Each point is reached from the start by the listed moves, each made 0, 1 or 2 times, or once backwards (-1), plus a little noise. Say if it took an odd or an even number of moves. Then give how often each move was made.
In the rows, zero is written as 128.

Moves:
(1): [158 132 137 129]
(2): [129 171 129 111]
(3): [110 129 171 123]
Start: [ 99 132 145 112]
Points:
[ 86 127  93 115] -> even (-1, 0, -1)
[ 83 218 191  74] -> odd (0, 2, 1)
[ 92  95 238 121] -> even (1, -1, 2)

Moves:
(1): [185 130 130 133 126 139 135 137 126 118 137]
(2): [121 182 133 132 123 127 134 125 128 121 137]
(3): [130 127 182 123 125 129 132 128 121 133 130]
(4): [127 126 131 162 135 126 136 123 127 133 124]
(5): [126 128 131 120 168 124 122 124 131 129 130]
(6): [115 124 121 135 133 172 125 133 135 132 131]
(7): [124 122 121 121 135 133 170 131 128 120 136]
(8): [123 127 126 135 124 126 127 173 130 127 125]
Start: [112 150 109 133 130 120 122 130 107 116 119]
Points:
[112 100 119 157 212 106  74 159 116 134  97] -> even (0, -1, 0, 1, 2, 0, -1, 1)
[ 14 184  84 142 111 206 206 135 120 110 132] -> odd (-1, 1, 0, 0, -1, 2, 2, 0)
[ 29 249  98  87 166 117 199 167 111  92 146] -> even (-1, 2, 0, -1, 1, 0, 2, 1)

Moves:
(1): [174 120 130 126 130 130 124 129 130 133 132 124 129 120 113]
(2): [134 166 129 124 117 121 129 133 125 128 125 127 132 133 129]
(3): [122 128 163 121 127 131 128 123 126 126 132 122 124 128 121]
(4): [134 119 131 176 128 130 126 129 123 131 127 117 130 136 128]
(5): [128 145 135 125 179 129 136 126 139 131 124 126 124 123 122]
(6): [135 136 126 134 119 179 126 127 136 129 131 131 130 129 122]
(7): [130 122 132 132 122 133 166 127 129 122 127 133 130 121 130]
(8): [127 129 133 123 125 130 129 166 133 127 127 135 129 132 128]
(9): [121 131 132 131 114 122 126 125 164 124 121 130 124 128 128]
(10): [128 127 133 124 127 126 135 125 130 165 131 134 125 135 135]
(11): [126 127 129 132 131 126 132 127 131 128 168 125 129 126 126]
(12): [139 130 130 138 128 127 122 129 122 119 131 173 124 130 127]
Start: [129 122 150 124 128 110 146 127 107 149 156 119  97 138 121]
Points:
[189 177 218 212 217  93 126  78 146 230 194 126  78 156  97] -> even (1, 1, 1, 2, 2, 0, -1, -1, 1, 2, 1, 1)
[212 211 171 214 178 219 222 131 133 124 103  53 119 130  85] -> even (1, 2, 0, 2, 2, 2, 2, 0, 0, -1, -1, -1)
[133 121 181  84 121 221  95 196 128 102 169 181  92 137  88] -> even (0, -1, 1, -1, 0, 2, -1, 2, 0, -1, 0, 1)
[222  60 117 151 164  64 134  95 100 117 244 140  96 102  90] -> even (2, -1, -1, 0, 0, -1, 0, -1, 0, -1, 2, 1)
[161  98 163 103 120  80 216 206 114 109 105  86 109 117 112] -> odd (1, 0, 0, 0, 0, -1, 2, 2, 0, -1, -1, -1)
[104 213 121  83 199 220 245 169 122 112 141 103 116 115 117] -> even (-1, 1, -1, -1, 2, 2, 2, 1, -1, -1, 0, -1)
[154  76 161 249  73 116 213 127  89 132 239 148 108 146 125] -> even (0, 0, 0, 2, -1, 0, 2, 0, 0, 0, 2, 1)

Moves:
(1): [159 132 118 125 127 129 123 132 127 123 121 135 129 127 131 130 129 123
 131 120]
(2): [115 170 140 122 137 115 137 122 122 118 125 125 133 137 128 137 124 124
 133 131]
(3): [141 124 159 123 121 124 128 133 126 126 134 131 130 120 132 127 126 124
 124 131]
(4): [124 131 129 165 119 113 126 132 118 134 125 129 115 130 126 121 121 125
 133 133]
(5): [129 123 132 135 165 125 118 128 122 123 120 127 134 118 123 128 121 131
 130 124]
(6): [122 127 132 142 131 161 133 134 118 121 126 119 130 129 131 130 120 132
 131 124]
(7): [128 121 125 131 131 130 154 129 128 129 130 141 134 132 123 128 131 123
 125 128]
(8): [127 127 127 121 132 130 130 158 130 131 125 135 127 131 124 136 126 135
 131 128]
(9): [128 129 127 134 131 139 122 132 158 133 133 129 130 140 127 126 122 128
 125 134]
(10): [130 130 130 124 129 133 127 125 118 158 127 130 127 134 126 140 120 126
 126 122]
(11): [134 131 124 133 129 125 127 133 124 133 155 126 136 128 130 127 129 135
 129 120]
(12): [123 127 127 129 128 134 123 123 128 124 128 152 127 121 129 127 130 134
 132 139]
(13): [122 126 125 140 118 127 114 134 124 127 120 127 165 138 117 131 135 131
 136 133]
(14): [131 121 135 122 135 134 124 125 123 122 123 128 120 151 125 122 131 128
 125 134]
(15): [131 126 125 129 126 123 131 126 131 125 127 130 134 129 155 131 122 135
 137 122]
(16): [128 121 125 129 126 126 128 124 131 117 137 128 123 132 124 154 127 132
 121 126]
(17): [130 132 138 137 139 132 120 128 134 141 126 128 124 124 137 135 157 130
 121 125]
(18): [136 134 130 126 121 125 135 119 133 130 118 122 123 118 113 124 125 166
 129 129]
(19): [129 128 133 127 127 129 129 126 139 131 130 126 119 129 120 131 134 128
 154 128]
(20): [136 123 120 121 136 128 130 131 128 136 133 117 126 124 134 128 127 126
 133 156]
Start: [113 134 125 110 150 117 127 133 134 123 138 133 113 147 147 135 111 118
 121 126]
Points:
[215  96 122 170 113 141 135 205 207 241 132 162  44 143 139 226 129 139
 131 174] -> even (2, -1, 1, 2, -1, 0, 1, 2, 2, 2, -1, 0, 0, -1, 0, 2, 2, 1, 1, 2)
[152 121 186  81 128 151 130 187 159 152  98 124 182 118 155 215 119 220
 169 142] -> odd (0, 0, 2, -1, 0, 1, 0, 2, 0, 1, -1, 0, 2, -1, 2, 1, 1, 2, 1, 1)
[128 170 172 139 120 114  83 126 201 129 220  91 146 229 213 171 143  94
 169 111] -> odd (0, 1, 1, 0, -1, 0, -1, -1, 2, 0, 2, -1, 1, 1, 2, 1, 1, -1, 2, 0)
[158  53 183 233 162 128  90 199 155 146 104 214 169 213 187 205 135  86
  83 107] -> even (1, -1, 2, 2, 1, 0, 2, 1, 2, 1, -1, 0, 2, 1, 2, 2, 2, -1, -1, -1)
[183 228 109 151 147  40 133 106 132 137 191 150  76 176 249 128 109 107
 126 176] -> odd (2, 2, 0, 2, -1, -1, 0, -1, 1, 0, 2, 1, -1, 1, 2, 0, 1, 0, -1, 2)
[ 87 172 148  89 225  95 201 131  52  98 103 181  62 190 107 169  54  92
  97 184] -> odd (0, 2, 0, 1, 1, 0, 2, 1, -1, 1, -1, 1, -1, 2, -1, 1, -1, 0, -1, 1)

Moves:
(1): [121 125 125 137 125 131 121 123 130 129 140 124 138 130 126 119 124 131
 132 138 132 132 122 130]
(2): [124 138 130 132 132 118 127 128 122 124 126 121 129 142 130 127 132 114
 144 127 123 117 141 107]
(3): [122 145 115 133 125 125 130 131 124 133 117 130 116 132 131 130 139 135
 118 124 124 134 119 137]
(4): [126 119 127 125 124 124 124 127 129 127 130 129 123 136 136 122 133 126
 124 128 122 133 138 127]
(5): [139 133 130 147 120 116 126 110 120 132 142 132 127 123 118 116 117 112
 108 140 129 128 139 134]
(6): [144 121 138 132 136 112 134 133 135 138 125 104 109 133 134 125 139 124
 139 124 146 132 134 132]
(7): [118 136 119 132 132 124 150 130 122 124 135 127 119 126 122 119 121 121
 141 116 124 132 120 120]
(8): [127 123 132 125 125 123 120 130 132 130 125 136 124 116 136 135 143 130
 140 120 135 136 128 127]
(9): [116 130 136 114 134 138 130 123 130 121 128 132 120 134 125 126 116 126
 122 129 134 133 121 139]
(10): [125 136 128 127 108 109 136 126 138 137 122 135 115 133 142 122 127 121
 135 140 117 113 131 141]
(11): [141 136 135 133 141 125 134 127 132 125 139 130 125 124 135 126 130 131
 131 133 123 133 128 118]
(12): [124 139 120 133 127 128 127 111 136 125 134 127 132 121 114 121 125 140
 138 130 113 129 118 114]
(13): [126 136 115 125 135 126 117 132 134 125 136 138 134 115 124 129 117 148
 115 141 126 110 148 125]
(14): [126 131 133 128 115 129 129 125 138 118 137 127 122 126 134 134 128 128
 130 133 124 149 131 124]
(15): [130 121 135 125 137 119 145 127 134 125 131 142 132 140 108 138 133 129
 119 124 130 118 128 131]
(16): [147 131 122 115 128 121 140 136 129 128 134 134 127 125 134 132 133 128
 124 121 140 125 131 110]
(17): [136 123 119 128 127 119 114 139 126 123 121 128 137 133 133 131 117 138
 128 136 117 121 124 114]
(18): [128 128 131 131 131 140 113 130 143 127 134 132 120 129 122 132 132 124
 128 126 122 129 130 132]
(19): [125 131 123 110 126 138 134 137 113 126 118 128 127 133 118 125 129 122
 125 135 130 140 130 131]
(20): [136 139 131 130 142 122 114 126 135 139 128 122 132 133 127 141 129 125
 136 118 118 129 137 138]
(21): [126 120 122 134 122 127 132 117 115 136 137 129 128 131 125 134 129 132
 134 130 129 125 124 131]
(22): [129 133 138 131 127 135 132 123 129 130 117 136 128 131 131 120 117 141
 136 126 126 131 131 134]
(23): [124 131 139 126 127 128 117 133 129 140 123 126 131 129 127 129 127 126
 125 124 123 125 123 120]
(24): [134 129 130 125 127 130 123 137 124 111 135 128 132 135 127 133 128 134
 135 123 120 125 137 127]
Start: [127 112 130 139 124 133 109 114 123 130 125 135 125 122 138 135 130 141
 129 120 141 136 125 121]
Points:
[174 185 101 104 195  87 185 163  41 115 124  87 121 182 110 148 124 140
 239  81  99  99 131   7] -> even (-1, 2, 0, -1, -1, 1, 2, -1, 0, 0, 2, 1, 0, -1, 0, 1, 1, -1, 2, 1, 2, 0, 1, 2)
[ 83 116 126 128 140 139  66 108 133 123 131 164 107 178 138 161 142 191
 168 135  92 160 148 130] -> even (1, 1, 1, 2, -1, 0, 0, 1, 1, 0, 1, 0, 1, 1, 1, -1, 1, 1, 1, 1, 2, 1, 0, 0)
[200 203 128 199  96  69 150 116  92 172 177 148  70 154 155 103 117 134
 118 152 125 128 184  90] -> odd (1, 1, 2, 0, 2, 1, 1, -1, -1, 1, 2, -1, 1, 1, 0, 2, 0, 1, 1, 0, 2, 2, 2, 1)
